Rows are points. The ring and each string are closed loops that go straight from each point to the next, and from the last back to the first. Before rounding, they use only three directions, however many columns there are. Count how often each string passes through the ring. Passing back the other way cancels.

Ring (9 x 4):
[[  6 -21  11 -27]
 [ 19 -12   5 -36]
 [ 24   2   0 -30]
 [ 23  19  -2  -5]
 [ 16  26  -1  15]
 [ -4  25  -1  24]
 [-17  15   0  16]
 [-20   1   4   3]
 [ -7 -17  11 -16]]
String, 26 rows:
[[ 19  18  10  31]
 [  9  12   3   5]
 [  8  24  -6   0]
 [  5  24 -11 -13]
 [ 11   8   2  -5]
 [ 28   5   7  -3]
 [ 33   5  -3 -36]
 [ 30  -5  -1 -48]
 [ 32 -16   9 -36]
 [ 17  -8   9 -16]
 [  4  -3  -2 -33]
 [  9 -17   2 -50]
 [ 23 -32  13 -48]
 [ 27 -32  13 -52]
 [ 13 -15  -2 -60]
 [ 10   0   0 -24]
 [ 19  -2   8  -9]
 [ 35   1   4 -23]
 [ 34  16  -4 -22]
 [ 29  10   8   6]
 [ 17   9   6   6]
 [ 30  27   6  31]
 [ 21  30   4  34]
 [ 17  19   8  28]
 [ 17  27   7  41]
 [ 11  37   0  39]]
Times through: 0
String:
[[ -8   2   0 -14]
 [-17 -13   3 -27]
 [-10 -32  13 -31]
 [ -9 -14   3 -32]
 [  0  -1   2 -14]
 [ -1  -6   5 -15]
 [-18 -10   0 -28]
 [-29 -17   6 -17]
 [-26  -8   9   7]
 [ -6   2  11  18]
 [  5   4   7   5]
 [-15  22  -8   3]
 [ -2  17  -1   7]
 [ 10  12   7  17]
 [ 14  24   7  39]
 [ 13  16   7  25]
 [  1  13  -1  -2]
 [-11  27  -9   6]
 [  3   8   3   3]
 [ -3   9   7  18]
 [-14   3   9  20]
 [  2   1   6  -1]]
Times through: 1

Ring, 9 rows:
[[  9 -13  -2   6   0   4]
 [ 12 -15  -8  11   2   6]
 [ 10  -7 -17  17   6   3]
 [  5   3 -20  17   8   2]
 [ -1  15 -15   9   8  13]
 [ -4  20  -5   0   7  23]
 [ -5  19   1  -4   4  23]
 [ -4  10   6  -5  -1   9]
 [  1  -1   4  -1  -2   3]]
String, 30 rows:
[[-10   9  -6   8  -3 -30]
 [ -7   1   2   3  -6 -26]
 [ 10 -14  10  -5  -3  18]
 [ 16 -16   6  -3   1  34]
 [  4   0  -5   5   2   7]
 [ -5   0 -11  14  -3 -35]
 [  5 -11 -10  13  -1 -19]
 [  5 -11 -12  16   0 -21]
 [ 23 -27 -12  15   5  18]
 [ 25 -21  -9   9   8  43]
 [ 15 -10  -9   8   7  30]
 [ -1   3 -15  14   3 -15]
 [ -2   2 -24  23   4 -32]
 [ -3   6 -25  23   5 -31]
 [  3   5 -29  24  10  -8]
 [ 13   3 -19  12  14  40]
 [  9   5 -12   7  10  34]
 [ -3   8 -11   9   3  -7]
 [-11  19 -17  13   4 -20]
 [-10  22 -15  10   5  -9]
 [ -5  25  -9   1   9  28]
 [  3  20   0  -8  11  60]
 [  4  12   1  -5   8  47]
 [ -1  10  -4   2   4  15]
 [ -9  16  -6   5   1 -12]
 [-11  22   5  -7   0   9]
 [ -3  16  13 -15   1  38]
 [  6   5  10 -12   3  47]
 [  7   1   8  -8   3  41]
 [ -1   5  -3   3   1   2]]
Times through: 5
